Every row gives one point. Each copy is the shape, with its points in the same order, turned, moved and blurred by noise. Is it also mirrored, or only turned?
In the rows, 128 means zero.

Shape, 6 rows:
[[144 118 108]
 [174 121 137]
 [ 99 108 179]
 [ 92 140 143]
 [164 100 124]
 [ 84 151 147]]
Copy 1 (6 x 3):
[[142 131  99]
 [165 110 131]
 [ 80  98 138]
 [ 87 141 133]
 [153 102 111]
 [ 78 152 142]]
Copy 1 is: only turned
Copy 2 (6 x 3):
[[ 96 126 125]
 [ 89 125 168]
 [169  90 152]
 [163 131 124]
 [ 84 107 150]
 [173 137 122]]
Copy 2 is: mirrored

Shape, 9 rows:
[[102 128 102 144 126 103]
 [116  97 163 114 144 127]
 [122 107  55 117  63 101]
 [161 144 165 135  48 109]
 [ 93 139 167 141 128 136]
 [103 148 132  88 117 116]
 [103  91  95 122 122 148]
 [132 158 158 146 145 134]
 [101 122 120 138 134 116]]
Copy 1 (9 x 6):
[[111 140 103 113 101 110]
 [128 108 166 104 134 126]
 [129 100  59  86  54 143]
 [150 116 167 151  28 141]
 [101 149 163 130 122 133]
 [137 160 139  87  99 135]
 [117 108 100 102 125 154]
 [137 159 153 154 120 117]
 [112 134 112 115 117 115]]
Copy 1 is: only turned
Copy 2:
[[109 134  97 115 122 102]
 [100  96 160 111 141 135]
 [130 102  66 113  52  96]
 [150 118 171 169  69  87]
 [ 93 146 158 137 133 136]
 [124 143 146  88 101 127]
 [104  97  91 115 110 152]
 [134 148 153 142 154 125]
 [103 129 113 117 131 119]]
Copy 2 is: only turned

Shape:
[[ 97  78 164 153 127 124 111 127 121]
 [182 105 104 176 125 136 128  76 136]
 [115 140 205 134 166  92 156 162 144]
 [172 103 150 117 148 122 119  91 155]
 [149  96 175  98 139 149 106 148 124]
 [120  94 193 118 120 109 124 122  87]
 [154 116 164 105 146 154 138 116 137]
 [ 84 122  78 133 180 115 109 122 105]
 [161 154 112 129 103 138  97 144 115]
 [144 118 120 113 126 124 139 105 159]
 [137 144  89 124 129 143 136 151 115]
 [123 177 156 145 132 138 110  96 118]]
Copy 1:
[[106 107 134 171 120 130  99 121 100]
 [189 114 100 169 154 159 110 124 171]
 [108 165 175 166 147  77 141 160  94]
 [168 118 160 129 168 130 109 122 146]
 [127 105 159 117 163 143 110 157  89]
 [132 126 152 148 132 134 124 111  58]
 [139 133 160 120 162 153 132 149 126]
 [ 81 129  65 142 182 107 116  99 138]
 [161 145  79 113 156 137  93 169 112]
 [148 130 127 111 140 122 126 131 157]
 [130 135  71 116 159 130 137 164 131]
 [133 196 114 147 154 152  94 137 121]]
Copy 1 is: only turned
Copy 2, 12 rows:
[[ 94 105 172 142 125 128  74 139 125]
 [131 114 125 176  92  87 113  66 154]
 [ 80  91 185 105 133  94 163 162  88]
 [134  98 157 110 117  89 122  80 147]
 [126  94 151  81 121 143 105 111 106]
 [139 111 190 120 116 118  88 146  89]
 [128 106 164 107 117 130 140  87 114]
 [104 156 115 162 198 109 100 121 120]
 [120 160  96 112  88 115 119 110 111]
 [126 129 145 124 122 112 141 108 162]
 [120 156  95 142 128 135 145 118 116]
 [ 94 171 164 128 109  94 124  90  88]]
Copy 2 is: mirrored
Copy 3, 12 rows:
[[110  71 176 134 114 122  98 121 128]
 [183 108 139 169 125 156 117  76 178]
 [ 89 148 206 103 166 103 134 121 130]
 [170 107 166  94 130 146 127  89 159]
 [149  99 179  93 128 152 123 150 111]
 [140 107 192 119 113 102 110 115  83]
 [147 118 161 106 139 163 139 107 120]
 [116  96  86 127 172 114  65 106 129]
 [161 157 122 135 119 141  99 151 134]
 [144 123 126 109 117 138 141 100 162]
 [142 146  98 144 148 149 118 139 126]
 [120 164 152 124 116 160  75  92 139]]
Copy 3 is: only turned
Copy 4, 12 rows:
[[ 76 107 151 165 161 120 113 137 146]
 [145 130  95 218 143 151 141 105 147]
 [130 135 193 108 172 102 121 146 210]
 [117 161 117 163 131 148 139 104 176]
 [ 92 149 164 138 144 160 152 155 155]
 [ 86 134 196 162 128 102 135 143 145]
 [123 149 160 136 144 162 155 115 148]
 [105 147  92 123 209  94 135 124 106]
 [152 141 118 143 125 157 110 153 101]
 [126 134 111 138 131 140 149 104 164]
 [156 125 116 125 162 136 140 144  99]
 [145 149 164 139 152 132  85  87 124]]
Copy 4 is: mirrored

Shape:
[[127 147 188 133 129  90 139 160 104 104 116]
 [114 134 149 118 110 142 138 157 102  88 120]
 [118 116 147 148 143 114 115 167  97 151  86]
 [159  85 119 104 189 163 139 118 121 155 131]
 [159 143 102 129 171 154 142 117 143 182 137]
 [156 109 119 128 142 144 161  87 148 149 112]
 [166 109 115 100 156 134 134  82 123 183 154]
 [122 176 156 135 146 106 127 162  67 106 108]
 [133 134 120 138 133  90 144 173  72 102  95]
 [168 131 119  95 172 138 124  90 110 164  95]
 [109 138 134 130 115 109 105 141  90 113 121]
 [111 102 119 108 149 111 123 132 197  75 135]
 [151 126 138 130 124  93 127 172 118 107 127]
 [134 130 134  70 104 120 129 156 189 100 126]
 [ 92 118 127  74 129 105 162 141 165 112 134]]
Copy 1, 15 rows:
[[ 98 134 147 114 122  79 128 185 107 112 160]
 [106 110 153 110 121 129 101 165  98 123 131]
 [116 112  96 119 154 105 124 172 104 157 169]
 [168 118 136 127 170 169 153 100 154 122 175]
 [142 151 117 140 138 148 181 104 158 166 152]
 [140 130 112 157 136 147 178  87 129 106 141]
 [177 133 122 114 127 135 158  73 145 133 165]
 [107 145 156  95 156  69 129 176  96 149 137]
 [126 108 126 107 161  92 150 182  73 139 127]
 [153 158 105 106 171 134 156  92 132 118 150]
 [116 118 129 104 126  91 105 148 105 142 134]
 [120  83 121 142 118 130 121 141 187  85  86]
 [143 120 128 117 122 104 137 184 114 117 133]
 [121 126 113  93  86 160 120 167 162  84 101]
 [100  85 126  90  95 134 145 136 158 100 116]]
Copy 1 is: mirrored
Copy 2, 15 rows:
[[106 108 168 107 162 115 146 179  92 104 135]
 [121 113 126 101 134 160 132 159  91 101 147]
 [117  81 137 147 164 123 109 147  84 136 111]
 [163  95 126 125 163 152 133  93 161 175 136]
 [144 145 103 140 150 117 132 111 163 178 107]
 [147 114 123 138 122 132 161  96 161 133 101]
 [155 118 133 108 124 105 146  82 155 189 121]
 [103 130 132 112 185 109 129 156  67 107 151]
 [133  90 110 130 172 116 155 159  59 112 142]
 [160 119 127 112 166 108 129  70 135 146 104]
 [119 103 123 111 127 112 114 147  78 116 148]
 [159  76 109 104 115 123 126 178 188  89 146]
 [153 101 137 119 144 115 144 183  95 126 138]
 [168 106 118  65 112 138 129 188 150 102 101]
 [122  77  99  65 122 131 151 170 159 118 119]]
Copy 2 is: only turned
Copy 3:
[[119 146 200 131  98 122 168 155 154 119  94]
 [115 124 152 114  82 145 149 156 123 105 105]
 [128 120 170 146 134 118 136 186 125 156  98]
 [191  79 127  89 160 127 159 135 113 152 120]
 [171 126 101 124 180 143 166 124 136 158 132]
 [179  94 104 144 136 129 171 110 134 140  99]
 [195 120 113 106 143 118 165  93 124 185 123]
 [112 170 195 131 123 140 163 166 106 117 102]
 [116 145 166 143 109 101 177 190  95 122 108]
 [194 133 125 117 165 123 156 120 101 155  79]
 [112 147 160 132 100 116 129 146 110 135 111]
 [108  83 121 102 127  76 142 108 167  83 109]
 [133 144 155 123 103  93 161 170 147 118 122]
 [119 125  99  82 100 100 149 135 185 101  82]
 [ 89  98 117  89 108 103 179 117 156 131  86]]
Copy 3 is: only turned

Shape:
[[147 143 128 105  84 130  81 109 134  96 149 147]
 [103 116 126 114  82  94 142 117 130 163  87 140]
 [103 129  86 123 143  97  78 131 119 143 132 163]
 [169 128 133 135 139 146  95 148 157 102 136 140]
 [180 139  80 122 134 152 130 141  86 147 167 108]
 [176 113 134 106  81 100 150 146 131 179 162 154]
 [159 168  59 114 151 172 153 158 101 169 127 143]
 [147  85 116 126  88 173 119  89 103 130 171 106]
 [126 152 116 101 120  98 121  80 157 112 125 102]
 [118 136 138 130  99 165 123 139 101 136 112 122]
 [169 119 132 140 128 144 142 146  95 116 132 152]
 [146 142 114  59 120 170 123 128 113 125 122 136]
 [108 151 100  85 123 113 143 162 120 113 122 118]
 [174 133  92  93 141 100 114  98  97 163 127  89]
 [102 128 117 114 147  88  95 111  86 116 147 154]
 [130 131  84 122  77 144 117 145 161  96 109 147]]
Copy 1:
[[128 136 112 127 119 127 116  69 118  84 131 172]
 [120 169 134 109  80 110 170 115 135 158 108 145]
 [111 146  91 129 167  96 133 101 116 161 128 173]
 [150 120 130 132 161 146  98  94 157 109 131 147]
 [192 106  74 107 139 124 123 116 106 133 165 108]
 [196 132 147 105  91 127 159 112 129 153 160 181]
 [180 148  40  86 153 150 145 141 139 154 158 112]
 [137  69 110  73  90 128 115  80 102 122 140 120]
 [119 172 128 126 120  91 139  63 144 103 146 112]
 [124 145 107 117 101 166 117 125 108 136 118 120]
 [165 113 131 115 146 161 143 129 114 115 125 125]
 [149 163  94  69 124 133 107 123 122  96 136 138]
 [128 167 102 134 119 105 125 156 135 113 156 130]
 [186 155 105  97 134  69 125  84  99 145 136  99]
 [103 142 121 130 163  91 146 108  76 127 140 153]
 [123 128  86 132 102 131 134 113 179 100 111 157]]
Copy 1 is: only turned
Copy 2 (16 x 12):
[[136 145 125 111  47 101 105 106 142 108 143 135]
 [121 115 126 117 101 128 147 131 154 169  86 136]
 [118 132  92 123 108  97  87 103 132 180 148 106]
 [145 146 111 152 113 114  96 111 157  82 160 123]
 [148 189  81 151  99 152 146 122  88 122 170  99]
 [180 132  81  95  89 152 162 151 151 148 144 147]
 [115 218  47 162 123 159 137 118 107 140 132 124]
 [142 129 120 113  65 189 125 110  92 100 133  87]
 [124 150 151 120  86 102 153  63 153 129 130 108]
 [122 156 136 145 100 145 109 139 114 121 110 145]
 [145 129  95 147 122 127 130 143 108  98 144 146]
 [125 203 115  97 109 138 117 107 113 100 109 134]
 [ 96 183 132 112 121  99 158 139 134 137 141 118]
 [175 174 103 132 103 130 156  80 107 166 121  82]
 [118 121 123 107 106  95 102  99  94 167 156 127]
 [ 90 149  95 136  68  93 128 139 168  96 121 115]]
Copy 2 is: only turned
Copy 3, 16 rows:
[[120 133 152 110  69 131  99 122 160 136 162 155]
 [114  92 133 129  77 114 159 134  91 152 100 134]
 [ 84 105 105  98 113 120 104 150 139 116 113 158]
 [151 129 141 144 126 137 122 143 179 122 153 169]
 [144 141  78  86 135 117 142 158 154 133 192 117]
 [134  73 124 120 101  87 154 139 131 197 170 156]
 [145 155  90  65 153 121 169 202 141 149 134 133]
 [125 113 131  92 106 160 151  89 154 150 199  91]
 [107 159 130 146  77  85 127 114 151 127 123 120]
 [137 131 152 109 105 155 143 157 106 132 150 109]
 [160 123 125 110 139 137 146 136 117 133 169 165]
 [162 140 150  66  99 110 131 149 141 134 136 123]
 [125 127 143  96  91  86 151 174 118  97 127 143]
 [147 125  64 105 109  79 113 131 137 140 142  91]
 [ 88 110 115 101 116 115  89 119 106 107 139 157]
 [126 131 139 111  57 141 169 155 171 119 129 168]]
Copy 3 is: only turned
Copy 4:
[[161 162 120 101  82 123  80 123  79 135 108 151]
 [ 98  88  93 106 124 119 107 110 117 159  80  96]
 [108 170 109 135 165 135  69 132  94 148  99 132]
 [171 162 151 112 120 136  90 168 127 141 123 143]
 [185 164  83 166 133 134 149 165  90 144 147 113]
 [160  99  90  94 141  93 112 138  99 185 156 128]
 [155 154  81 163 139 170 158 183 107 191 114 128]
 [195 138  92 149  96 134 114  83 114 120 144 121]
 [125 183 101 103  94  95 119 120 128 135  77  98]
 [139 115 129 134 101 164 133 122  95 141 108 120]
 [163 115 119 133 139 139 135 163 118 123 129 160]
 [166 152  92  94 114 180 144 140  96 151  99 127]
 [104 152  86 106 115 162 124 172 100 133 116 104]
 [172 168  79 128 157  98 139 137  94 137  96  74]
 [105 166 103 120 162 129 102 119  93 104 102 143]
 [143 134 102 121  73 150  70 163 112 157  95 130]]
Copy 4 is: only turned

Shape (18 x 12):
[[156 127 151 125 124 171 158  92 150 133  99  84]
 [ 93 138 103 107 133  64 117 118 121 165 128  80]
 [147 174 119 106 112 159 119 111 150  88 109 117]
 [130 119 111 112  84 207 137 122 133 165  84 120]
 [ 90 108 116 155 150  84  90 142 124 145 168 113]
 [159 129 127  88 102 111 155 130 149 121 117 152]
 [138 161 147 121  70 144 141  88 162 141  83 136]
 [117 136 122 160 122 159 169 121 145 143  76 129]
 [150 109 127 134  81 151 152 133 131 116  80  85]
 [125 173 154 106  82 140 151 114 111 117 123 121]
 [131 149 157  99  82 162 146 146 162 138 108 107]
 [141 150 154 106 111 146 132 142 132 132  57 121]
 [ 99 132 130 126 152  78 100 148 171 168 151  94]
 [132 129 112 115 162  85 103 113 127 176 156 110]
 [130 116 172 118  98 179 166 105 131 129  97 120]
 [ 94 100 139 118 148  74  64 116 131 156 124 114]
 [108 151 137  74 125 162 164 119 140 116  87 128]
 [ 71  87 102 121 138  79  99 109 164 148 141  96]]
Copy 1 (18 x 12):
[[106  89 138 110 154 146 145 112 135  99 101 113]
 [112 135 168 140 127  99  71 153 150 152 170  90]
 [132 106  99 124 101 152 129 155 144  82 115 122]
 [ 50 106  89  94 116 158 110 105 122 125  95 128]
 [152 163 178 161 113 131  63 122 137 167 146 134]
 [134 129  83 117 129 117 154 142 135 145 131 118]
 [ 89  87  86 143 106 111 157 105 143 106 126 111]
 [ 80  99 104 163 158 137 117 120 119 122  88 126]
 [103  61 122 111 123 147 132 140 121 150  92 115]
 [ 93 122 126 133  94 116 166 154 113 105 120 123]
 [ 82 121 111 125 104 161 164 133 156 133 107 105]
 [ 91  99 110 126 114 118 139 152 170 130  77 123]
 [135 157 167 157 130 134  84 121 182 162 157  92]
 [147 168 158 121 137 102  75 114 148 135 148 104]
 [ 77  99 126 121 137 142 168 115 122 116 101 156]
 [136 133 169 137 114  99  67 114 180 166 158 148]
 [ 73 124 101 121 146 136 146 164 152 105 122 140]
 [132 128 154 148 136 139  61 116 157 165 194 130]]
Copy 1 is: only turned
Copy 2:
[[105 174 117 107 136 142 117 106 153 104 126  76]
 [118 147  88 106 121  61 106 116 122 176 132 170]
 [120 155 143 130 118 150  62 115 137 103 159 125]
 [118 174 120 172 103 157 131  62 117 127 137  90]
 [146  89 124 112 124  77 137 146 118 180 148 158]
 [102 162 129 124 139 155 126 111 126 102 146 182]
 [ 82 170 155 155 130 125  98  76 154  95 123 128]
 [104 142 114 172 141 149 117 112 148 128  96 102]
 [ 98 151 106 134 137 134 116 101  92  87 123  97]
 [134 184 135 154 150 108  98 108 141  89 153 140]
 [105 200 158 144 132 132 118 114 109 114 137 115]
 [121 175 138 135 159 150  88  86 108 120 102 128]
 [112 137 146  94 115  83 127 147 121 195 123 158]
 [141 134 114  82 105  94 133 117 152 172 133 172]
 [114 175 131 151 171 141 136  93 144 102 142  90]
 [126 103 133  86 148  81 121  91 116 196 144 164]
 [110 197 115 153 163 161  89 108 139 136 150 129]
 [ 83 106 108 106 123  81 129 123 120 202 166 149]]
Copy 2 is: only turned

Shape (16 x 12):
[[108 146 137 125 130 159 108 114 124 119 143  90]
 [116  97  87 114 132  98 162 137 132 131 127 133]
 [138 163 129 128 111 171 131  86 130  97 149 123]
 [122 108 152  96 157 121 101 181 172 121 140 164]
 [112 101 121 105 138  68 172 127  99  94 124 117]
 [112  98 128 121 157  94 191 119  85 135 114 146]
 [111 128 164 128 147 110 138 181 181 115 113 168]
 [135 152 120 129  99 181 121 131 120  99 105 104]
 [108 123 134  99 111  90 185 132 109 147 128 110]
 [ 74 102 125  92 133 111 175 120 112 102 112 131]
 [137 123 175 109 126 108  94 180 144 107 118 181]
 [123 106 153 124 148 142 130 192 133 122 137 146]
 [135  73 191 132 123 118 112 170 178 110 122 161]
 [ 99 150 117 139  86 177 105 111 111 124 143 131]
 [137 142 135  96 109 182 114 101 127 126 111 121]
 [110 101 117  88 115 108 216 126  87 107 147 126]]
Copy 1 (16 x 12):
[[112 130 135 126 131 159 133 106 114 152 168 138]
 [133 113 104 122 156 130 158 159 143 117  99  96]
 [105 139 110 131  97 124 134  96 123 149 151 164]
 [103 110 158 157 149 156  79 145 160  87 105 104]
 [150 112 104 115 162 119 162 132  95  75 112  96]
 [122 106 122 103 143 104 165 149  79 107  85  81]
 [ 84 137 155 178 138 129 106 167 137  77 117  93]
 [119 136 135 111  84 146 149 132 136 130 184 146]
 [125  89 111 126 164  92 161 145 106 112 142  92]
 [ 99  95 103 121 153 145 171 147  88  85 119 107]
 [115 117 164 153 126 131  63 163 132  69 125 125]
 [104 116 148 133 120 145  95 148 136 104 130  73]
 [130 103 161 199 109 151  87 164 128  85 111 100]
 [106 127 103 114 111 151 116 151 116 169 168 157]
 [101 101 147 120  98 138 143 123 136 141 153 164]
 [121  81  67 103 136 103 169 126  99  91 119  83]]
Copy 1 is: mirrored
Copy 2:
[[111  97 160 128 135 124 151 120 132 163 138 122]
 [125 107  92  90 100 120 124 127 126  86 140 133]
 [141 127 174 140 146 120 170 114 157 133 120 130]
 [151 122 119  89 123 185  75 120 138 148 174 156]
 [122  93 113 122 107  94  82 121 115  73 129 120]
 [135 101  96  90 152  81 101 134  99  74 132 127]
 [131 148 115 102 144 194  73 131 115 122 142 150]
 [144 121 160 125 123 142 169  97 115 150 105 100]
 [105 123 133  85 106  84 103 138 104  98 118 133]
 [113  79 127  86 134 113  97 104 121  82 107 131]
 [168 151 122 116 127 169  65  91 113 152 152 159]
 [150 121 135  90 134 167 100 120  92 132 175 132]
 [168 117 126 119 122 192  79 129  91 137 145 195]
 [117 125 156 115 139 122 184  73 126 153 132 143]
 [158 113 157 101 135 123 159 109 143 169 100 131]
 [132 101 153  79 111  78 110 120 113  48 125 125]]
Copy 2 is: only turned
Copy 3, 16 rows:
[[136 118 133 144 134 155 117  71 153 122 141 155]
 [ 92 107 122 113 129 132  98 167 124 155 103 139]
 [173  96 113 142 107 168 121 108 159 110 129 149]
 [117 131 208 129 149 130  86 131 136  97  71 158]
 [121 123 116 144 120 137  87 144  98 187  90 155]
 [120 102 109 146 150 115 120 153  73 165  88 130]
 [117 148 194 152 172 162  86 149 122 109  58 125]
 [138 114  97 134 121 173  91  79 140  83 122 131]
 [109 109 144 142 121 145 115 145  88 173 120 110]
 [ 94  91 129 160 117 152 113 124  86 159  83 159]
 [136 174 199 156 133 136  80 131 110  80  77 142]
 [122 123 174 155 160 119  71 125 114  92  95 133]
 [106 153 193 180 128 128  80 141 150  87  62 115]
 [142 115 117 153 125 169 131 103 131  82 163 160]
 [144 113 121 125  96 151 131  97 130  86 116 132]
 [129  73 124 163 109 140  86 160  77 182 108 130]]
Copy 3 is: mirrored
Copy 4, 16 rows:
[[ 73 133 111 123 152 116 122 101 124 136 128 126]
 [156 137  97 126 118 109 162 153 139 142 128 163]
 [ 85 157 100 156 123 131  95  99 125 114 152 119]
 [140 145 169  82 154 132 139 143 195 120 129 131]
 [157 116 100 122 122  93 115 160 121 125 105 195]
 [180 126 109 143 128 131 142 142 101 127  85 178]
 [139 129 181 119 137 125 157 147 184  82 120 142]
 [ 59 147 100 170 131 127 117 121 160 135 118 128]
 [144 124  94 114  94  99 145 134 117 117  80 155]
 [155 120  92 132 136 104 136 110 145 116  99 194]
 [139 126 187 115 131 127 104 147 201 123 109 120]
 [120 121 148 104 145 164 145 150 173 122 107 141]
 [153 101 154 113 164 130 126 163 202  90 119  99]
 [ 83 120 105 156 116 133 124  78 147 156 142 114]
 [ 94 169  99 152 143 120 110  95 155 134 109 104]
 [161 127  59 121  93 134 120 134 122 112  94 191]]
Copy 4 is: only turned

Shape, 15 rows:
[[168 123 127  89 127 121 133 149 124 144 115 144]
 [178 116 113 143 111 103 110 145 156 149 141 135]
 [113 110 118  88 118  83 150  95 113 106 132 145]
 [ 67 186 149 168 167 137 100 159 164 148 201  84]
 [145 112 106 103  95 125 113 133 135 105  84 116]
 [124  94  93 132 126  89 153 118 154 102 109 122]
 [117 106  96 108 141 104 119  85  90 127 132 120]
 [118 188 139 155 145 155 145 116 157 165 154 122]
 [138 139 156 153  95  99 124 137 124 151 118 113]
 [ 97 123  60 112 101 103 125  87  90 117 126 158]
 [134 126 157 163 132 153 120 138 136 114 152 143]
 [ 77  97 109 107 109 134 132  91 130 158 153 126]
 [135 114 120 118 121  90  82  76 153 122 100 138]
 [ 95 103 102 111 126  90 110 113 121 144  88 176]
 [106 157 145 176 178 169 145 145 118 181 163  94]]
Copy 1, 15 rows:
[[133 149 167 141 112  96 142 161 146 105 133 144]
 [149 111 147 152 113 125 141 168 174 114 170 142]
 [ 83 125 127 161 127 122 172 132 108  96 104 136]
 [151  42 155  34 146 158 116 139 118 178 133 114]
 [124 145 113 153 109 111 115 176 127  83 130 115]
 [122 124 115 154 120 156 151 127 148  64 137 123]
 [ 56 134 120 134 123 114 124 115 133 116 130 131]
 [169 109 145  89 173 122 124 131 151 168 118 134]
 [128 112 141 141 149 147 127 192 164 135 116 132]
 [ 66 146  81 132 158 108 160 134 117 102 150 137]
 [151 132 157 124 113 156 139 152 121 158 144 138]
 [ 93 118  80 103 112 117 149 129 137 138 103 157]
 [107 106 116 185 128 135  95 134 121 102 135 168]
 [ 84 148 117 132 138 129 129 155 111  78 137 191]
 [141 129 169  47 143 153 117 132 172 182 118 124]]
Copy 1 is: mirrored
Copy 2:
[[162 131 150 133 106 102 106 126 105 117 134 120]
 [144 138 124 156 139 106  79 175 122 132 160 120]
 [112  94 113 103  71  98  90 137 141 126 106 134]
 [ 78 193 144 143 124 172 173 186 200 161 151  90]
 [121  87 140 141 137 111  93 130 110  96 111  98]
 [131  91  98 138 122 111  83 144 149 143  88 110]
 [ 89 118  90 128  85  97 122 138 111 126 103 138]
 [107 188 119 139 117 176 123 120 164 139 163 108]
 [129 135 119 157 117 106 107 148 167  86 159 105]
 [ 84 104  80 107  85 138  89 158 104  96  88 141]
 [132 122 121 122 147 141 142 145 161 131 169 137]
 [ 76 117 124 157  84 142 106 142 149 127 104 168]
 [ 82 127 116 117 149  73  73 135 136 111 115 134]
 [123 134 116 114 116 101  91 150 134  84  73 160]
 [122 191 106 173 112 169 188 132 166 144 152 120]]
Copy 2 is: only turned
Copy 3, 15 rows:
[[135  94 116 105 110 147 102 121 128 153 127 129]
 [109  82 153 133 134 175  90 126 139 124 152 132]
 [152 102 128 101 122  85 135 152 115 115 167 121]
 [ 62 170 119 182 220 169 139 134  94 158 171  85]
 [130 111 143  81 114 139  99 112 125  96 117  95]
 [146 105 144  92 131 143 132 149 151  92 174  92]
 [140  94  93 121 131 104 134 116 108  87 172 115]
 [106 145 122 197 162 142 135 123 149 157 132  95]
 [ 97  88 160 146 122 150 137 134 106 127 122  97]
 [122 130 108 125  90  84 117 135 122  66 178 124]
 [117 131 139 142 170 166 145 137 126 118 116 146]
 [ 99 127 130 119 139  87 156  93 136 115 181 122]
 [109  71 127 111 158  99  99 137 144  78 132 100]
 [ 87  95  99  89 106 100 129 155 148  97 151 118]
 [ 99 142  91 192 166 185 181 100 122 157 146 101]]
Copy 3 is: only turned
